Rows are points. Each copy is the shape, with its points in the same order, stretched, turned, moved and blurred by noise. Some copies are also mirrored. Which?
In the rows, 128 means zero.

Shape (8 x 3)
[[173 160  55]
 [149 127 144]
 [128 143  82]
 [ 79 128 103]
 [134 135  90]
 [124  95 132]
 [147 112 113]
 [140 109 146]]
Copy 1 (8 x 3)
[[140 194  58]
 [125 144 158]
 [129 144  73]
 [114  96  78]
 [132 147  88]
 [143 124 146]
 [145 152 128]
 [132 135 161]]
Copy 1 is: only turned
Copy 2 (8 x 3)
[[112  59 149]
 [142 139 146]
 [ 88  94 133]
 [ 65 124 121]
 [101 105 136]
 [119 148 111]
 [122 123 127]
 [130 149 131]]
Copy 2 is: mirrored
Copy 3 (8 x 3)
[[ 92  39 119]
 [126 124 107]
 [111  82 148]
 [126 126 181]
 [104  96 138]
 [100 160 123]
 [ 94 121 117]
 [116 146 107]]
Copy 3 is: mirrored

Shape (10 x 4)
[[182 123 124 128]
 [136 126 138 121]
 [110 131  86 124]
 [182  60 170 184]
 [124 135 108  88]
 [152  85 119 123]
 [139 139  83 104]
 [148 134 100 120]
 [122 129  72 179]
 [126 102 125 113]]
Copy 1 (10 x 4)
[[ 81 142 139 129]
 [108 130 127 132]
 [131 150 134  85]
 [138 201 159 185]
 [ 97 130  93  90]
 [113 187 111 115]
 [ 94 140 119  79]
 [ 98 144 134 102]
 [158 165 190  98]
 [119 159 103 111]]
Copy 1 is: mirrored
Copy 2 (10 x 4)
[[111 166  94  93]
 [125 136 130 134]
 [157 134 145 101]
 [ 78  98  88 114]
 [156 145 134 128]
 [129 122  93 110]
 [158 166 118  92]
 [136 164 115  97]
 [138 138 135  54]
 [146 123 126 135]]
Copy 2 is: only turned

Shape (11 x 8)
[[129 102  80 140  93 118  90 120]
 [114 159 124 109 114 145 156 115]
 [140 102 151 155 199 108 135 125]
 [120 169 147 147  97 141 155 132]
 [144 106 119 117  94 134 132 122]
 [149 105 149 115 155 103 156 128]
 [132 123 126 145  94 105 120  61]
 [152 194 137 146  97 152 145  80]
 [129  96  70 125 102 134 133 132]
 [120 127 156 127 104 142  75 128]
 [121 105 140 119 102 158 145 118]]
Copy 1 (11 x 8)
[[ 85 106 133 102 125 144 114 183]
 [137 126 141 128 122  96 174 119]
 [132 145  64 131 183 138  85  84]
 [126 150 132  96  94 101 190  87]
 [114 106 117 133 102 124 132 143]
 [125 136  73 151 136 107 126 125]
 [ 85  91  75  70 153  90 160 140]
 [115 105 103  97 128 117 205  89]
 [ 87 113 157 151 114 137 111 157]
 [170 111 107  65 107 135 131 152]
 [146 102 122 127 104 108 126 111]]
Copy 1 is: only turned
Copy 2 (11 x 8)
[[108 135 112 179  62 106 133 133]
 [104 130  91  60 113 118 160 131]
 [133  62 188 127 184 149 115 118]
 [ 81 144  87  78 160 113 139 121]
 [122 112 109 124  99  87 133 107]
 [139  67 154 104 147 128  91 101]
 [ 65 131 143 121  84 112 122 108]
 [ 55 161 121  58 125  99 141 146]
 [117  98 102 145  69 110 142 139]
 [134 182 127 141 128  94 158 101]
 [125 117 108 105 111  89 163  97]]
Copy 2 is: mirrored
Copy 3 (11 x 8)
[[ 93 152 185 151 111 135 119 176]
 [169 122 120 144 132 140 114 106]
 [ 93  49 149  96 125 126 178 122]
 [173 150 112 144  98  97 127 110]
 [108 139 167 122 104 138 105 116]
 [101  71 162  99 138 125 131  83]
 [131  74 184 158  90 103  92 152]
 [211 100 136 122  87 100  99 139]
 [117 163 192 132 130 160 140 138]
 [ 74 132  98 139  84 123  94 152]
 [105 140 140 124  85 149 116  98]]
Copy 3 is: mirrored
Copy 4 (11 x 8)
[[118  99 105 110 177  64 133 112]
 [103 143 121 134 144 160 124 147]
 [136 128 117 120  61 134 129 107]
 [119 174 141 158 139 147 119 154]
 [110 115 111 149 143  97  90 130]
 [122 102 130 155  69 134 116 127]
 [ 96 142  94 179 156  96 136  99]
 [114 174  84 188 165 156 134 165]
 [102 101 105 103 144  83 119 129]
 [146 141 133 140 159 119  85  96]
 [110 150 115 141 129 117  74 109]]
Copy 4 is: mirrored
